Every row gives one point. The points of each table are mixes of a few directions, plus a little noise. Count the directions of each table, and those that both share. Where both have some left over, give the other angles between the two spaces (their principal angles), to ten degrees, smallest first.

First (7 x 3):
-0.015, -0.006, 0.060
0.013, 0.006, -0.053
-0.017, -0.008, 0.071
-0.004, -0.002, 0.018
0.001, 0.001, -0.006
0.019, 0.008, -0.079
0.002, 0.001, -0.011
Second (7 x 3):
0.014, -0.009, 0.048
-0.018, 0.015, -0.065
0.019, -0.014, 0.063
-0.020, 0.016, -0.071
0.007, -0.008, 0.031
-0.006, 0.004, -0.019
0.004, -0.002, 0.013
Directions: first 1, second 1, shared 0; angles 30

First (5 x 4):
0.022, -0.021, 0.009, 0.000
-0.018, 0.012, 0.006, -0.010
-0.009, 0.019, -0.033, 0.023
0.053, -0.059, 0.048, -0.020
-0.049, 0.049, -0.030, 0.007
Second (6 x 4):
0.016, -0.005, -0.022, 0.022
0.056, -0.050, 0.017, 0.006
-0.035, 0.005, 0.059, -0.057
-0.006, 0.005, -0.003, 0.000
-0.043, 0.037, -0.007, -0.009
0.010, 0.008, -0.044, 0.038
Directions: first 2, second 2, shared 2

First (8 x 6):
0.012, -0.045, -0.035, 0.017, 0.028, -0.007
0.042, 0.023, 0.012, -0.092, -0.026, 0.019
0.011, -0.021, -0.013, 0.020, 0.015, -0.011
-0.049, 0.045, 0.037, 0.019, -0.021, 0.009
-0.026, 0.005, -0.004, -0.016, -0.003, 0.020
-0.061, 0.021, 0.012, 0.033, -0.004, 0.012
0.086, -0.002, 0.018, -0.007, -0.009, -0.043
-0.017, -0.028, -0.026, 0.022, 0.021, 0.003
Second (7 x 6):
0.002, -0.006, 0.006, -0.004, -0.006, 0.006
0.006, -0.022, 0.023, -0.017, -0.022, 0.019
-0.012, 0.055, -0.055, 0.041, 0.054, -0.047
-0.008, 0.034, -0.033, 0.024, 0.033, -0.029
-0.003, 0.014, -0.014, 0.009, 0.015, -0.012
0.001, -0.008, 0.009, -0.006, -0.008, 0.006
0.017, -0.064, 0.064, -0.048, -0.063, 0.055
Directions: first 3, second 1, shared 0; angles 60

First (9 x 8):
-0.057, -0.019, -0.019, -0.017, 0.014, 0.000, -0.009, -0.003
0.070, 0.039, -0.070, 0.009, -0.032, 0.061, 0.069, 0.024
-0.003, -0.007, 0.028, 0.003, 0.006, -0.019, -0.020, -0.006
0.001, -0.006, 0.042, 0.006, 0.006, -0.028, -0.027, -0.009
0.080, 0.033, 0.001, 0.019, -0.024, 0.018, 0.029, 0.010
-0.085, -0.036, 0.012, -0.019, 0.028, -0.024, -0.037, -0.010
-0.034, -0.020, 0.035, -0.004, 0.016, -0.030, -0.034, -0.011
-0.006, 0.008, -0.058, -0.008, -0.006, 0.035, 0.034, 0.011
0.033, 0.009, 0.029, 0.010, -0.007, -0.015, -0.006, -0.003
Second (10 x 8):
-0.005, -0.003, 0.010, 0.000, 0.003, -0.008, -0.008, -0.003
-0.035, -0.011, -0.022, -0.011, 0.008, 0.008, 0.001, 0.001
-0.078, -0.035, 0.023, -0.016, 0.027, -0.032, -0.043, -0.014
0.045, 0.021, -0.016, 0.009, -0.016, 0.020, 0.026, 0.008
0.064, 0.032, -0.044, 0.011, -0.026, 0.042, 0.051, 0.016
-0.058, -0.022, -0.013, -0.016, 0.016, -0.003, -0.013, -0.004
-0.021, -0.022, 0.087, 0.004, 0.019, -0.061, -0.062, -0.022
0.001, -0.005, 0.038, 0.005, 0.005, -0.025, -0.024, -0.008
0.081, 0.032, 0.005, 0.020, -0.024, 0.014, 0.027, 0.008
0.007, 0.013, -0.067, -0.005, -0.012, 0.046, 0.044, 0.016
Directions: first 2, second 2, shared 2

First (10 x 9):
-0.006, -0.022, 0.012, -0.049, 0.026, -0.006, -0.038, 0.003, -0.010
0.001, 0.004, -0.002, 0.010, -0.005, 0.001, 0.008, 0.000, 0.002
-0.013, -0.045, 0.024, -0.100, 0.053, -0.013, -0.079, 0.005, -0.019
0.008, 0.030, -0.015, 0.066, -0.035, 0.009, 0.052, -0.003, 0.013
0.006, 0.018, -0.009, 0.040, -0.021, 0.005, 0.031, -0.002, 0.008
0.005, 0.017, -0.009, 0.038, -0.020, 0.005, 0.029, -0.002, 0.007
0.004, 0.014, -0.007, 0.031, -0.017, 0.004, 0.025, -0.002, 0.006
-0.015, -0.051, 0.027, -0.115, 0.060, -0.015, -0.090, 0.006, -0.022
0.003, 0.012, -0.007, 0.027, -0.015, 0.003, 0.021, -0.002, 0.005
0.007, 0.023, -0.012, 0.052, -0.027, 0.007, 0.040, -0.003, 0.010
Second (9 x 9):
0.026, 0.003, 0.022, -0.018, 0.023, -0.022, -0.039, 0.041, 0.038
-0.023, -0.022, 0.003, -0.007, -0.012, 0.028, 0.007, -0.027, -0.017
0.017, 0.029, -0.020, 0.021, 0.001, -0.028, 0.013, 0.012, -0.002
0.013, 0.035, -0.031, 0.031, -0.008, -0.026, 0.031, 0.002, -0.013
-0.034, -0.041, 0.014, -0.020, -0.014, 0.047, 0.000, -0.035, -0.019
-0.015, -0.056, 0.057, -0.057, 0.020, 0.039, -0.061, 0.007, 0.034
0.019, 0.055, -0.052, 0.053, -0.014, -0.040, 0.054, 0.001, -0.027
-0.020, -0.046, 0.041, -0.044, 0.007, 0.039, -0.040, -0.005, 0.016
0.020, 0.045, -0.037, 0.039, -0.007, -0.037, 0.033, 0.007, -0.011
Directions: first 1, second 2, shared 0; angles 40

First (9 x 11):
-0.037, -0.017, -0.011, 0.019, 0.026, 0.024, 0.008, 0.012, 0.013, -0.013, 0.004
-0.046, -0.022, -0.017, 0.024, 0.034, 0.030, 0.008, 0.016, 0.014, -0.017, 0.005
-0.030, 0.012, 0.075, 0.035, -0.012, 0.036, 0.016, -0.020, 0.067, 0.013, -0.009
0.038, 0.009, -0.017, -0.027, -0.016, -0.030, -0.011, -0.003, -0.032, 0.005, 0.000
-0.021, -0.014, -0.020, 0.008, 0.021, 0.011, 0.002, 0.012, -0.003, -0.011, 0.005
0.062, 0.027, 0.013, -0.034, -0.042, -0.041, -0.013, -0.019, -0.025, 0.021, -0.006
-0.012, -0.011, -0.022, 0.003, 0.016, 0.005, 0.001, 0.011, -0.008, -0.009, 0.004
0.112, 0.039, -0.005, -0.068, -0.064, -0.081, -0.026, -0.023, -0.064, 0.029, -0.006
-0.065, -0.023, 0.003, 0.040, 0.037, 0.047, 0.015, 0.013, 0.038, -0.017, 0.003
Second (10 x 11):
0.040, 0.004, -0.044, 0.008, 0.025, -0.013, -0.025, 0.074, -0.029, 0.033, 0.050
-0.008, 0.026, 0.038, 0.050, 0.030, -0.018, 0.028, -0.021, 0.055, -0.015, -0.023
-0.011, 0.007, -0.001, 0.032, 0.036, -0.012, 0.015, 0.000, 0.021, -0.015, -0.008
0.042, 0.009, -0.011, 0.000, 0.001, -0.014, -0.018, 0.043, -0.016, 0.030, 0.030
-0.059, -0.036, 0.024, -0.046, -0.059, 0.056, 0.003, -0.058, -0.008, -0.018, -0.033
-0.035, -0.026, -0.003, -0.020, -0.017, 0.036, -0.003, -0.012, -0.007, -0.012, -0.007
-0.036, -0.001, -0.010, 0.035, 0.049, -0.004, 0.028, -0.010, 0.026, -0.037, -0.021
0.089, 0.032, -0.046, -0.010, 0.016, -0.085, -0.015, 0.029, -0.045, 0.013, 0.015
-0.016, -0.018, 0.026, -0.032, -0.049, 0.047, -0.016, -0.004, -0.008, 0.023, 0.011
-0.006, 0.004, 0.030, -0.015, -0.033, 0.007, 0.004, -0.035, 0.011, -0.002, -0.019
Directions: first 2, second 4, shared 2

First (8 x 12):
0.016, 0.024, 0.013, -0.018, -0.024, 0.001, 0.009, 0.000, -0.015, -0.034, 0.026, -0.026
-0.052, -0.036, -0.031, 0.044, 0.021, 0.017, -0.006, 0.004, 0.048, 0.060, -0.053, 0.045
-0.035, -0.016, -0.019, 0.029, 0.000, 0.019, 0.001, 0.004, 0.031, 0.029, -0.028, 0.016
0.034, -0.001, 0.021, -0.040, 0.051, -0.060, -0.014, -0.010, -0.016, 0.005, -0.004, 0.057
-0.023, 0.000, -0.013, 0.024, -0.027, 0.034, 0.008, 0.006, 0.014, 0.001, -0.002, -0.027
0.051, -0.008, 0.018, -0.030, 0.041, -0.039, -0.019, -0.009, -0.045, -0.005, 0.017, 0.003
0.003, 0.071, 0.026, -0.031, -0.087, 0.019, 0.037, 0.007, -0.001, -0.083, 0.052, -0.054
0.006, -0.033, -0.015, 0.022, 0.025, 0.010, -0.017, -0.001, -0.015, 0.028, -0.009, -0.014
Second (11 x 12):
0.008, 0.006, -0.031, -0.038, -0.010, 0.007, 0.022, 0.004, -0.042, 0.035, -0.070, -0.028
-0.006, -0.010, -0.045, -0.016, -0.004, -0.006, 0.000, -0.010, -0.008, -0.005, 0.005, -0.002
0.021, 0.018, 0.099, 0.064, -0.003, 0.000, -0.020, 0.020, 0.026, -0.016, 0.041, 0.046
-0.079, 0.021, -0.041, 0.008, 0.002, -0.023, 0.035, -0.028, 0.013, -0.029, 0.016, -0.004
-0.017, 0.010, -0.002, 0.032, -0.010, -0.018, -0.002, -0.005, 0.012, -0.031, 0.045, 0.037
0.032, 0.000, 0.032, 0.029, -0.011, -0.002, -0.022, 0.014, 0.003, -0.009, 0.030, 0.038
0.060, -0.028, -0.007, -0.013, -0.008, 0.011, -0.031, 0.013, -0.013, 0.011, 0.005, 0.015
-0.013, 0.020, 0.027, -0.026, 0.009, 0.020, 0.032, 0.006, -0.020, 0.043, -0.081, -0.054
0.030, -0.005, -0.054, -0.004, -0.030, -0.017, -0.010, 0.003, -0.032, -0.006, 0.012, 0.040
0.012, -0.061, -0.040, -0.026, 0.033, 0.007, -0.040, -0.017, 0.043, -0.019, 0.057, -0.016
-0.044, 0.027, 0.062, -0.010, 0.031, 0.021, 0.035, 0.000, 0.017, 0.029, -0.059, -0.063
Directions: first 3, second 4, shared 0; angles 50, 70, 90
